Rows are points. The points of each table are mixes of a few directions, plus a little noise. How many directions does each table use, and how many do they share? Where both have some left over, give the other angles between the two spaces (their principal angles), to ten degrees, smallest first.
In the rows, 128 means zero.

First (4 x 2)
[[165 136]
 [ 73 116]
 [165 136]
 [109 124]]
Second (5 x 2)
[[129 128]
 [ 70 115]
 [114 124]
 [135 130]
 [191 142]]
Directions: first 1, second 1, shared 1

First (6 x 6)
[[142  93  93 133 106 158]
 [101 193 150 107  94  85]
 [ 97 161 174 117 140  86]
 [154 136 114 136 146 144]
 [119 109 144 131 146 124]
 [155  76  93 143 135 171]]
Second (9 x 6)
[[138 178 101 105 142 138]
 [137 170 105 109 140 137]
 [116  72 158 153 112 116]
 [143 199  90  96 148 142]
 [134 157 113 115 136 134]
 [123 109 137 136 123 124]
 [134 158 112 115 137 134]
 [108  31 180 172 100 107]
 [118  79 154 150 115 118]]
Directions: first 3, second 1, shared 0; angles 30

First (10 x 9)
[[138 130 133 123 132 137 126 125 117]
 [108 124 117 138 120 111 131 135 150]
 [171 137 151 105 146 166 120 114  79]
 [137 130 133 123 132 136 126 125 117]
 [ 82 119 103 152 109  88 137 143 179]
 [148 132 139 118 137 146 124 121 105]
 [ 88 119 106 150 111  92 136 142 174]
 [ 49 112  85 170  95  59 144 155 217]
 [177 139 155 102 148 171 119 112  72]
 [181 139 157 100 150 175 118 110  68]]
Second (10 x 9)
[[182 171 132 101 124  73  55 180 123]
 [116 128 120 135 121 111 126 137 145]
 [118 141 111 134 112  74 102 163 164]
 [ 77  99 115 154 122 141 173 106 155]
 [186 159 144  98 136 117  79 151  95]
 [ 75  84 126 155 134 187 203  73 131]
 [134 123 136 124 136 154 140 111 110]
 [141 134 131 122 130 126 117 132 121]
 [113 102 138 135 140 186 175  84 107]
 [139 139 128 122 126 111 109 142 130]]
Directions: first 1, second 2, shared 1

First (10 x 14)
[[124 153 113 190 136  74 165  60 148 135 114  87 167 170]
 [114 128 137  73 115 182  90 181 127 114 137 153 120  95]
 [ 99 172 111 166 119 106 143  55 155 113 107  86 209 169]
 [111 155 114 151 155  78 143  87 157 115 115 111 169 141]
 [137 103 139  94 114 165 107 162 105 124 135 152 103 112]
 [125 119 128 116 129 127 120 117 120 110 121 137 143 131]
 [139 120 137 105 148 137 120 199 135 151 151 153  61  83]
 [143 115 137 127 109 157 127 151 112 147 138 130  97 124]
 [122 152 125 159 103 139 141 109 139 146 127  97 142 149]
 [165  63 139 100 153 114 122 158  84 124 135 174  69 107]]
Second (11 x 14)
[[140 127 143 104 114 149  90 120 124 126 137 152 147 139]
 [122 139 116 151 150 116 158 144 134 129 121 100 114 131]
 [ 97  66 124  98  55  97 122  66 108 139 123 187 115  55]
 [143 156 132 140 160 144 127 156 135 123 132 104 136 162]
 [105  81 125 103  71 104 123  80 113 136 124 174 118  71]
 [115 124 113 146 136 108 160 132 130 131 120 112 110 115]
 [114 142 104 172 165 101 189 154 138 128 114  80 100 126]
 [143 157 131 140 161 144 127 156 137 123 131 103 135 163]
 [115  87 132  95  73 118 104  81 115 134 130 179 130  84]
 [178 176 164 106 162 198  57 164 136 115 152 125 178 211]
 [134 153 122 152 163 129 149 157 138 126 125  93 123 150]]
Directions: first 4, second 2, shared 0; angles 40, 70

First (11 x 20)
[[122 124 149 118 148 174 139 128  93 143  91 129 169 133 125 115  91 106
  134  97]
 [157  94  98 107 154 178 145 120  69 135  89 145 164 166 142 111  79 131
  147  78]
 [ 91 157 192 134 131 148 127 136 132 145 111 111 155  96 108 124 122  89
  120 130]
 [146 113  96 123 129 122 130 124 121 120 132 138 119 145 138 128 128 145
  133 124]
 [129 141 102 147  92  48 109 131 194 102 191 123  57 113 129 152 195 161
  114 187]
 [109 144 154 134 122 123 124 131 143 133 131 118 129 111 118 130 137 115
  122 140]
 [141 130  86 142  96  53 111 129 184 101 187 128  58 125 135 150 187 168
  119 177]
 [147 109 100 119 135 137 133 123 110 125 121 138 130 149 139 125 115 141
  136 113]
 [ 84 163 204 138 130 148 127 136 136 147 110 108 159  89 104 125 122  81
  118 133]
 [108 143 166 130 134 147 129 131 123 140 111 119 151 112 117 124 116 103
  125 123]
 [171  90  59 114 135 128 135 120 101 115 128 149 116 170 152 126 115 164
  143 107]]
Second (10 x 20)
[[ 83 164 205 138 130 148 126 136 138 147 111 108 159  88 104 125 123  82
  117 134]
 [183  84  33 116 126 102 130 118 118 104 150 153  90 177 158 133 135 186
  141 123]
 [127 120 143 117 148 174 139 127  90 142  92 132 168 137 128 115  90 109
  136  94]
 [114 150 138 145 103  78 114 133 179 117 168 117  88 103 120 144 174 135
  114 172]
 [ 92 160 186 140 122 127 123 135 150 138 128 110 137  92 108 130 138  98
  116 145]
 [133 126 116 130 121 112 125 128 139 121 141 129 112 129 131 132 140 139
  127 138]
 [105 144 171 130 134 151 130 132 122 142 109 118 154 110 115 122 115  99
  125 121]
 [104 149 168 135 126 133 125 133 139 137 124 117 139 105 115 128 131 105
  121 136]
 [198  71   7 112 127  99 132 115 111  98 152 160  83 191 166 132 134 200
  145 117]
 [141 111 115 116 144 157 137 124  95 133 105 137 151 148 135 118  99 128
  137 100]]
Directions: first 2, second 2, shared 2

First (8 x 32)
[[108 180 171 162  85  99 141  85 114  76 153 163 109 113  93 144 154 135
  180 149 181 154 126 178 132 122 103  67  78  81 126 192]
 [126 137 124 104 122 118 126 140 113 138 146 134 122 121 132 120 147 126
  125 135 132 118 107 122 127 147 127 118 153 159 126 119]
 [138 107 108  80 145 137 127 167 133 199 146 147 146 118 158 111 141 128
  109 112  78  99 120  88 129 141 175 128 192 199 142  88]
 [138  87  90 174  98 115  97 113 151  82  31 104 178 131 144 115 121 141
   83 170 143 163 147  97  85 120 101  97 106  78 105  97]
 [123 130 169 186 140 154 150  91 156 112 126 139 126 139 101 156  92 133
  173  94 124 148 174 169 149  80 143 139  61  55 144 178]
 [115 175 145  88 115 105 138 136  91 130 193 148  89 115 116 126 164 122
  150 136 154 111  89 148 142 157 117 112 149 172 127 147]
 [146  78  93 125 156 150 111 148 148 147  81  95 154 142 154 117 100 127
   85 120  93 120 143  90 117 122 137 171 146 136 125  79]
 [132 128 126 106 161 144 133 142 120 135 148  98  99 143 126 131 108 115
  122 109 124 107 119 136 144 133 119 191 135 146 126 122]]
Second (8 x 32)
[[ 80 108 137 137 136 124 170  81 103  70  88 116 125 159 143 135 127 107
  137 109 162 137 159 125 150 105 119 138  90 124 134 158]
 [130 134 140 154 128 101 111 151 138 170 139 143 149 100 121 102 118 169
  140 142 105 132 123 140 136 133 141 110 139 132 150 148]
 [ 85 139 165 119 119  85 133  83 114  67 113 105 123 168 122  99 110 150
  122 100 145 141 176 145 120  99 111 140 116 115 154 175]
 [147 133 147  93 129 141 119 133 141 147 156 134  85 148 121 146 133 130
  119 141 142 135 105 124 125 144 133 149 123 119 106 129]
 [202 135  76 117 130 187  88 155 153  98 102  83 171 140 130 133 137  39
   55 141 101  68 152 133 106  91 105 140 130  90  77   9]
 [118  98 160 172 170 121 120 146 143 155 121 156 128 130 145 118 125 128
  136 168 112 129 156 130 158 142 119 185  75 119 139 134]
 [139 153 132 109  92 112 132 144 130 199 168 142 119  94 104 131 126 195
  154 129 139 151  52 133 139 141 182  47 176 145 131 179]
 [124 124  67 125 120 154 151 132 101 119 137 147 123  84 137 161 148 104
  161  94 118 130  99  95  89 168 113 115 173 182 132  92]]
Directions: first 4, second 6, shared 0; angles 40, 50, 50, 70

First (10 x 32)
[[144 127  99 124 152 174 153 109 171 136 138 124 135 159 106 113 102 115
  131 115 161 120 144 129 128  92 136 134 117 167 132 108]
 [ 51 154 130 112 106  57 108 193  88 119  73 141 162  72 127 173 200 158
  130 144   7 147 125  89  95 221  52 188 143  76 137 164]
 [133 125 125 127 133 135 130 123 134 129 131 127 127 135 126 126 121 127
  129 127 136 127 132 130 129 118 134 124 127 133 125 124]
 [164 108 164 144 115 121 109 105 103 124 155 123  95 131 156 116 105 125
  124 133 174 124 112 155 152 103 175  75 133 116 113 127]
 [154 137 159 159  99 120 123 112 103 123 151 125  98 106 159 105 134 111
  117 131 160 125  92 146 154 142 143 109 127 129 153 138]
 [113 136 107 119 138 137 140 137 145 131 116 130 145 131 111 132 135 128
  130 124 110 129 139 116 117 134 107 153 125 138 135 126]
 [117 109 108 100 156 137 127 134 148 133 115 129 147 156 105 148 110 145
  138 126 115 129 162 120 110  99 133 126 130 124  94 116]
 [177 122 145 154 120 155 134  90 131 128 166 120  96 139 147  93 100 104
  121 122 201 118 108 156 158  96 170  91 120 153 140 118]
 [105 118 128 109 134 106 113 148 118 127 109 132 141 127 122 153 134 149
  134 134  92 134 144 118 112 134 121 129 137 102 104 132]
 [123 144 116 133 127 139 142 129 140 129 126 129 134 123 122 120 138 119
  126 124 124 127 124 121 127 141 109 151 122 144 149 129]]
Second (10 x 32)
[[130 136  93 119 154 169 156 119 172 136 129 126 143 152 102 117 115 117
  131 116 142 123 146 121 122 108 118 151 117 166 138 112]
 [125 120 169 135 101  80  95 138  76 120 128 129 111 100 159 140 144 141
  124 142 113 136 108 136 135 152 138 101 142  85 115 147]
 [124 119 176 138  97  72  90 141  68 119 127 130 107  95 163 143 147 143
  124 146 110 135 104 137 137 158 140  95 145  78 114 150]
 [131 135  93 121 151 169 156 119 170 137 130 127 143 152 103 118 115 118
  131 115 143 122 145 121 121 107 118 151 116 164 138 112]
 [128 126 133 130 124 122 123 130 121 127 126 129 126 124 132 131 130 131
  127 130 125 130 126 129 130 132 129 126 130 121 127 131]
 [125 122 158 135 107  93 104 137  90 121 127 129 115 107 149 136 139 139
  126 139 116 133 113 133 134 146 136 110 139  96 119 142]
 [126 124 149 132 114 103 110 135 101 123 127 130 119 113 144 135 137 135
  125 136 120 132 117 132 133 141 135 114 135 104 122 136]
 [131 133 101 122 143 159 149 122 161 134 128 127 140 146 108 120 118 121
  131 119 139 124 141 123 122 112 120 146 118 156 138 115]
 [134 145  42 111 185 228 196 106 235 147 131 124 165 186  64 103  96 101
  135  96 163 116 169 111 112  78 106 183 100 220 154  88]
 [125 121 166 136 104  84  98 138  84 120 128 130 111 103 155 140 141 140
  126 142 115 133 110 134 136 150 136 103 141  89 117 144]]
Directions: first 3, second 1, shared 1

First (11 x 32)
[[136 145 118  85  99  77 160 194 115 127 111 161 113 145 132 127 175 102
  109 191 121 143 108 127 176 167 110 142 132  67 149 109]
 [121 113 137 167 154 174  99  68 139 130 144  99 142 112 124 129  86 151
  146  71 135 115 145 130  85  92 144 116 124 182 110 146]
 [126 126 129 134 133 136 123 119 130 128 130 123 130 125 127 128 122 132
  131 118 129 126 131 128 121 122 131 126 127 137 125 130]
 [117 106 141 183 165 193  86  44 144 130 149  86 148 106 123 130  69 162
  153  48 137 109 153 130  66  78 151 111 123 205 102 153]
 [131 136 124 110 115 106 142 157 123 128 121 142 121 135 130 128 148 117
  119 156 125 135 119 127 149 145 120 134 130 102 137 120]
 [131 134 124 112 117 110 140 152 124 128 121 140 122 134 129 127 146 119
  121 151 126 133 121 128 145 142 122 133 129 106 135 121]
 [125 122 132 144 139 147 116 104 133 129 134 116 134 121 127 128 111 138
  135 105 131 123 135 128 110 114 134 123 126 150 121 135]
 [134 143 120  91 103  84 156 184 117 127 113 156 115 143 132 127 168 106
  112 182 121 140 111 127 169 161 113 139 132  76 145 112]
 [123 117 135 155 146 160 108  87 136 128 139 107 137 117 126 129  99 144
  140  89 133 119 139 129  99 103 140 119 125 166 115 140]
 [127 125 129 135 133 137 123 117 131 128 131 123 130 125 127 128 120 132
  131 117 129 126 132 129 120 122 130 126 128 138 125 131]
 [134 142 120  91 104  86 155 182 117 127 114 155 115 143 131 128 167 106
  112 180 122 140 111 126 168 160 113 139 132  78 144 112]]
Second (10 x 32)
[[183 130 158 126 113 112 136 152 138 127 102 115 137 171 153 117 117 147
  133  83 100 146 150  60  88 107 138 172  63  74  93 139]
 [124 128 125 128 129 129 127 126 127 128 131 129 127 124 125 129 129 126
  128 133 130 126 126 135 132 129 127 124 134 133 131 127]
 [113 127 121 129 131 133 126 122 125 128 135 131 126 118 121 131 130 123
  127 139 135 123 122 146 138 134 126 118 145 143 136 126]
 [ 30 126  74 131 154 155 114  87 112 127 173 152 113  52  85 149 146  96
  121 208 177  97  89 249 199 164 112  51 242 224 191 108]
 [122 127 124 128 130 130 127 125 127 127 130 130 127 122 125 130 129 125
  127 133 131 126 126 136 132 130 126 123 136 135 132 127]
 [152 129 141 128 121 121 131 138 131 128 117 122 131 147 139 122 123 136
  130 109 116 136 138  99 111 120 132 147 100 105 113 133]
 [170 129 151 127 118 116 135 146 136 128 109 119 134 160 147 119 120 141
  130  94 107 141 144  77  99 114 135 161  79  87 102 137]
 [112 128 119 128 132 132 126 121 126 127 135 132 126 115 120 131 132 123
  127 142 136 123 122 148 140 133 125 116 147 144 138 125]
 [124 128 126 128 129 129 128 126 127 128 130 129 127 124 126 129 129 127
  127 132 130 127 126 134 131 129 128 125 133 132 131 127]
 [152 129 141 127 122 122 132 138 132 128 117 122 132 146 139 123 124 136
  130 109 116 136 138  98 112 120 133 146 101 105 113 133]]
Directions: first 1, second 1, shared 0; angles 90
